Every row gives one point. Each copy is the shape, with its points in the same order, turned, moved and blurred by noise. Say if it was mirrored as well.

Shape, 5 rows:
0:  0.44 -1.14
1:  0.33  1.40
2:  0.74 -0.99
3: -0.82 -1.40
4: -2.07  2.04
Copy 1, 5 rows:
0: -0.68  0.76
1:  1.21 -0.74
2: -0.72  0.80
3: -1.96 -0.36
4:  0.38 -3.09
Copy 1 is: mirrored
Copy 2, 5 rows:
0:  0.74 -0.35
1: -1.26  1.24
2:  0.90  0.12
3:  0.23 -1.38
4: -3.26 -0.23
Copy 2 is: only turned
Copy 3 (5 x 2):
0: -0.53 -0.93
1:  1.48  0.83
2: -0.23 -0.96
3: -1.50  0.03
4:  0.39  3.06
Copy 3 is: only turned

Shape:
0: -0.80 -0.38  1.38
1:  0.00  0.24  2.15
2: -0.91 -1.19  1.36
3: -0.90  0.01 -1.68
4: -0.21 -1.20  0.81
5:  2.20 -1.02 -1.34
6: -0.04  1.80  2.14
7: -1.49  0.81 -2.04
Copy 1 (8 x 3):
0:  0.34  1.72  1.03
1:  1.27  2.12 -0.14
2: -0.26  2.13  1.45
3: -1.20 -1.17  1.49
4: -0.81  1.39  0.86
5: -2.14 -0.63 -1.40
6:  2.26  0.56 -0.62
7: -0.44 -1.58  1.88
Copy 1 is: mirrored
Copy 2 (8 x 3):
0:  0.49 -1.27  0.93
1:  0.76 -2.03 -0.15
2:  0.57 -1.17  1.41
3: -1.11  1.23  0.40
4:  0.85 -0.67  1.37
5:  2.50  1.91  0.24
6: -0.05 -2.28 -1.39
7: -2.16  1.19  0.42
Copy 2 is: mirrored
Copy 3 (8 x 3):
0: -0.52 -0.54 -0.60
1:  0.22 -0.77 -1.56
2: -0.85 -1.15 -0.17
3: -0.34  1.66  1.43
4: -0.14 -1.09  0.44
5:  2.32 -0.17  2.27
6:  0.72  0.46 -2.52
7: -0.78  2.61  1.22
Copy 3 is: mirrored

Shape:
0:  0.88  0.21 -0.29  2.21
1:  0.34 -1.17  0.83 -3.05
2: -0.57 -0.71 -0.24  0.55
3: -0.43 -0.69 -1.33  0.94
4:  1.92  0.11  1.44  3.32
5: -0.47  0.59  0.49 -1.96
6:  1.28  0.06 -0.77  0.56
Copy 1:
0:  1.54  0.88  0.17  0.67
1: -3.23  0.03 -0.82 -1.99
2: -0.74  0.37  0.88  0.17
3: -0.05 -0.81  1.29  0.62
4:  2.42  2.48 -0.24  0.46
5: -2.67  0.11 -1.13  0.04
6:  0.70 -0.15 -0.29 -0.47
Copy 1 is: only turned
Copy 2, 7 rows:
0:  0.25  0.97  1.95 -1.65
1:  0.99 -1.48 -2.62 -0.02
2:  1.52  0.50  0.59 -0.14
3:  1.84 -0.04  1.44 -0.57
4: -0.43  2.75  1.79 -2.91
5:  0.04 -1.14 -0.95  0.59
6:  0.74 -0.55  1.12 -1.55
Copy 2 is: mirrored

Shape:
0: -1.55  1.00  0.63 -1.38 -0.42  0.16
1:  2.25  0.00  1.39  0.63  1.82 -0.13
2: -0.37  1.05 -1.22 -1.11 -1.09  1.79
3:  1.29 -1.31  0.34  1.49  2.43 -1.46
4: -0.02 -0.86  1.12  2.23  0.36 -0.18
5: -2.15  2.06 -1.14 -1.11 -0.04  2.41
6: -1.69 -0.19  0.24 -1.04 -2.10  1.66
7:  1.12  0.16 -0.13  1.03  0.33 -1.56
8:  0.81 -1.03 -0.40 -0.46  1.64 -0.15
Copy 1:
0: -0.48 -1.97  0.64 -0.63 -0.57  0.86
1:  0.96  0.87 -0.04  1.77 -1.91 -1.87
2:  0.00 -0.15 -0.67 -0.21  0.70  2.19
3: -0.64  0.74 -1.33  0.70 -1.79 -3.48
4: -0.01  0.76 -0.65 -1.27 -2.69 -1.31
5: -1.44 -1.60 -1.01  0.21 -0.23  3.22
6: -0.71 -0.33  1.21 -1.88 -0.16  2.13
7:  0.93 -0.27 -1.10 -0.24 -0.73 -2.06
8: -1.06  0.63 -0.53  0.89 -0.27 -1.38
Copy 1 is: mirrored
Copy 2:
0:  0.04 -1.88 -0.12  1.52  0.57  0.65
1: -0.39  2.39  1.45 -1.21  0.70  0.62
2: -1.76 -1.17 -1.94  0.81  2.02  0.73
3:  1.66  1.89  0.69 -2.29  0.38 -0.24
4:  0.88 -0.04  1.07 -2.30  1.74  0.48
5: -0.82 -1.48 -1.34  2.41  3.17 -0.05
6: -0.40 -2.72 -1.12  0.65  1.93  2.17
7: -0.38  0.21  0.29 -1.97  0.16 -0.62
8:  0.62  1.38 -0.99 -0.64  0.41  0.52
Copy 2 is: mirrored
